Each row is a point. Two turns around zero, p and q, are shown by what they do to some points. Write where each new point lands after one turn and then the other. Backwards means that the second turn is done in reverse. Each puzzle has new turns, and all numbers are rounded.
In the rows, 128 means zero.

Turn p:
[141 118] => [140 116]
[157 139] => [158 135]
[ 86 127] => [ 86 133]
Turn q:
[120 181] => [152 176]
[121 112] => [113 119]
[143 111] => [130 105]
[128 109] => [117 112]
Where do these land?
p, then q backwards: [159 142] => [149 155]
q, then p: [108 101] => [ 95 122]
q, then p: [152 153] => [163 130]
q, then p backwards: [110 142] => [118 149]
q, then p backwards: [111 102] => [101 113]

Turn p:
[ 98 114 143 107] => [ 99 118 137 101]
[134 165 110 102] => [133 175 140 125]
[124  97 122 164] => [121  94 104 151]
[146  95 132 146] => [142  98 103 130]
[138 170 134 121] => [145 155 158 134]
Turn q:
[139 132 177 111] => [154 115 173 129]
[134  94 137 113] => [136  97 128 150]
[146 155 110 113] => [146 134 113  96]
[ 86 125  95 156] => [ 75 146 106 133]
[134 134 122 148] => [129 149 121 133]
Where do these land?
q, then p: [110 120 169 113] => [131  86 143 110]
p, then q: [129 127  97 158] => [112 160 108 141]
p, then q: [108 163 147 101] => [133 122 177 111]
q, then p: [155 115 110 162] => [141 148 122 170]
p, then q: [115 140 144  80] => [133 103 159  93]
p, then q backwards: [127 114 102 139] => [128 110 105 140]
q, then p: [153 117 126 143] => [147 133 121 151]
